Each wall is flat, endless, passes through zero and stands at right angles to its row. A trip goes straight from one point to another. List the walls that it crosses, first one first.

Walls:
(1): [ -2.4 -11.2]
(2): [-9.3 31.2]
(3): [ 3.4 25.0]
(4): [-23.8   3.6]
(5): [-6.3 28.9]
Trips:
[12.5 -6.0] to [  4.2 -28.0] -> none
[  7.0 -19.4] to [ -7.1 -32.0] -> 4
[-15.1  29.2] to [-4.3  4.7] -> none
[ 22.6 -10.6] to [-12.2 -34.6] -> 4
[-4.5  6.8] to [17.4 20.6] -> 4

Walls:
(1): [-15.4  29.2 -30.5 -17.6 -13.9  31.4]
(2): [  0.4 -28.9 -21.0 -16.0  13.6  24.7]
(3): [ 17.9 -46.7 -26.0 -10.5  -2.8   3.6]
(4): [-27.1  13.1 -19.7   8.8  -5.8  -4.7]
(5): [ -7.8 -17.0  -6.9  -3.2 -11.8  -1.1]
(6): [ 17.0 -29.4 -12.4   5.5 -10.9  21.5]
(7): [ 13.2  -4.8 -18.0 -15.0   0.6 -16.5]
(8): [ -0.5  18.8  19.8  14.5  18.0 -36.8]
Trips:
[-5.8  0.5  7.5 15.8 -3.4  5.4] to [ -2.3  15.3  13.2 -18.1 -17.5 -29.4] -> 6, 7
[-17.3  11.5 -27.1  27.5  18.3   5.3] to [  5.4   0.6   3.5 -31.4  13.5   5.8] -> 8, 7, 3, 4
[ -6.8  -8.9 -13.4 -22.4  11.1  41.5] to [-20.0   6.2  17.6  -1.6   9.2   7.7] -> 4, 3, 5, 6, 8, 2
[ -0.4  10.1   8.8  33.6 -12.7 -17.0] to [  1.4   4.5   4.2  16.4 -21.0   5.0] -> 6, 5, 1, 8
[ 16.9 -29.9 -36.3  14.7 -11.3 -11.7] to [ 40.3   3.5 -15.2   5.6  -2.0  13.4] -> 4, 1, 5
[ 32.5  -1.3 -12.3 -31.6  24.7  20.0] to [ 18.4 -18.4 -13.1 -22.3  -0.5   9.0] -> 5

Walls:
(1): [ 18.8  27.7  24.9  25.4   5.9 -12.1   7.1   1.3 -11.1  10.6   6.7]
(2): [ 18.5 -42.3  -3.8  21.4  10.2  -7.3  17.2  35.6  11.8 -41.2  38.4]
(3): [ 21.6  -8.9  -5.4 -17.3  41.4  12.6 -14.8 -19.7 -12.4   6.4 -11.2]
(4): [-15.0 -24.7  16.7 -26.5  -6.6   0.3  -8.0 -15.6  -6.9   2.4   6.3]
(5): [ -9.4  11.1  -5.6   6.0   6.1 -25.7  -1.7 -14.4  18.3 -12.8  18.7]
(6): [  5.3   2.8  12.3  -9.3 -33.3   4.8  12.7  -5.6 -25.1   5.5  -7.7]
(7): [-25.8 -33.4  23.7  15.3 -21.2  11.4   5.4   7.3   8.4   3.1 -45.3]
(8): [ 10.2 -18.5 -14.8   4.9  16.2 -20.9  -5.1  22.3  -8.9 -17.7 -30.5]
(9): [ -0.6   1.2 -12.0 -23.8   2.1  16.5  -2.5  -0.7  -5.3   8.7  10.3]
(10): [-43.8 -26.9   1.0  14.4  25.6 -26.9  -8.7   0.0  12.7 -19.3   1.0]
(11): [  0.8 -15.5   0.8  12.9 -19.9  10.2 -22.5  20.4  33.6 -21.4  -7.0]
Trips:
[ 27.8  -6.4  -5.3   9.1 -26.6  17.0  -9.4 -25.7  -1.2 -34.8 -11.2] to [ -9.2 -19.1  17.8   6.0 -12.8   1.0 -11.2  -6.1  38.4  27.4 -25.0] -> 4, 2, 3, 8, 10, 6
[-25.5  -7.9  19.8 -19.9   2.7 -38.2 -31.2   9.4  11.3   6.0  -2.4] to [-22.9  -6.8  23.4   3.9 -25.1  10.0  -0.7 -24.8  -8.9   8.6  23.5] -> 8, 6, 11, 9, 1

Walls:
(1): [  1.7  24.4   2.5  -6.9   1.7 -11.4 -18.6  -6.7 -16.6  13.4 -21.1  31.6
   3.8  -8.9  11.5   2.4 -31.2 -23.2]
(2): [-13.1 -30.3  13.7  26.6 -20.9 -31.4  24.5  -5.3   3.0  27.1  41.2 -17.0
 -17.1  12.8  -0.8  -3.7 -20.8  -8.6]
(3): [-13.4  13.9  13.0  10.8  -2.8   9.2  -7.7  19.7 -21.6   0.1  -8.4  28.4
  -9.2 -23.1 -20.5  -9.0 -27.5 -16.8]
(4): [-20.0 -23.2 -11.5 -20.5 -12.6 -14.3 -22.2  22.4   9.2   8.1   1.7  14.7
  -6.6  19.7  11.7  15.9 -12.2  13.2]
(5): [  0.1  15.0 -34.3  20.5  18.3  -6.0   2.8  -0.9   8.7 -26.9  23.7 -10.4
  -8.5  48.4   0.4   9.2  16.9   0.7]
(6): [-10.6  13.0 -17.5   8.4 -19.2  -9.1  11.7 -11.3  13.0   7.2  14.2  32.5
   3.7  10.3  27.4 -48.2  -3.1  -2.1]
(7): [  4.6  -0.4  28.5  -1.6 -15.0  31.3  28.7 -10.1  -3.4   7.4 -23.5   9.1
  18.1   8.2   1.7   9.1  30.9   2.5]
(8): [-15.4  12.7   7.9   7.8   9.4  -8.2  -9.1  14.7 -14.3  20.8 -25.6   3.2
   4.9  39.8   4.5  27.3   8.5 -16.8]
(9): [  8.2 -39.6 -11.1 -14.5 -28.1  -3.4  30.3 -19.6   8.3  18.7  13.2  20.5
  11.4  17.5  20.4  -7.9 -26.9   3.9]
Trips:
[  1.5  -7.4 -12.0   6.8  -1.0 -24.0  -9.8   7.6   3.5   4.4  -9.8 -27.2
  30.4  -2.2  19.6 -11.6   3.6   1.2] to [ -4.0 -16.5   2.6   2.9  18.4  -9.4   2.8 -15.4   6.8  43.2  -3.5  -8.2
  -1.2  -5.3  19.3  11.2 -21.3  -3.9] -> 5, 1, 6
[  4.9 -18.5 -46.8  17.3 -33.6   3.1  14.5   7.3  11.3 -21.2  -8.0 -35.3
  24.3  18.1  -4.1  38.0   4.3  -0.3] to [ -3.8  -8.2  -7.1 -15.3  14.8 -24.4  17.8  -9.0  -7.8  -4.2  -1.8   2.6
 -33.1   6.7  -9.0 -20.4  16.6  -9.5] -> 7, 8, 6, 4
[ -0.1  22.0  -5.4  16.8  10.7   8.1   4.6  -6.0  -4.1  23.4   0.3  32.4
   1.9 -43.7 -61.4   0.4 -18.8  12.1] to [-17.1  -4.6  -3.5 -33.8  21.0  16.3   7.6  -1.6  25.3  -2.6  11.2 -19.1
  43.9  -7.7 -26.6 -24.0 -10.1 -13.2] -> 1, 9, 3
[  3.3  -7.7  18.2  38.5  -9.4  11.2 -25.6   3.8  42.7  -9.1   5.6  21.1
  16.9 -21.8  16.9   4.1  23.1 -13.2] to [-19.9   3.8  -1.0 -13.5   4.2  41.0   1.4  -6.8   9.2   2.5 -15.5 -11.6
 -18.9 -26.9  12.7  15.7 -10.6   1.8] -> 6, 1
[ 17.3  27.8   8.9  -9.2  -5.9 -25.8  -0.7  19.3 -36.5  14.7 -11.5 -23.6
   9.6  -6.6 -16.1 -32.6  20.6   7.9] to [ -4.7  55.1 -20.5   8.8  22.7   4.2 -26.3   0.9   6.1 -26.1  15.3   8.2
 -21.9 -16.7 -10.0 -21.1   5.3  22.3] -> 7, 6, 8, 5
[ 19.5  -1.3  -8.0  24.4 -16.1  31.5   4.8  -9.7  -6.0 -10.2 -26.2  -1.5
  -8.2  27.6   6.6 -17.7   0.9   3.4] to [ 13.1 -30.0 -16.2   7.0  29.9   1.6  10.4  13.4  -1.7  16.6   6.3  -9.9
 -37.9  24.5   0.8  20.1  19.4  -1.6] -> 6, 2, 4, 7
[-18.3   6.1  -8.7  -9.8 -12.9 -12.2   2.9  21.9 -40.2 -18.5   1.9  15.1
 -38.8  -4.9  22.4   4.3   4.3 -23.2] to [  7.8 -35.1  -3.4   6.9  27.8  10.6  -5.1 -36.6 -17.0 -21.1 -14.8  36.7
  -9.7  -6.2 -11.3   0.6  31.8 -29.4] -> 2, 4, 7, 6, 8
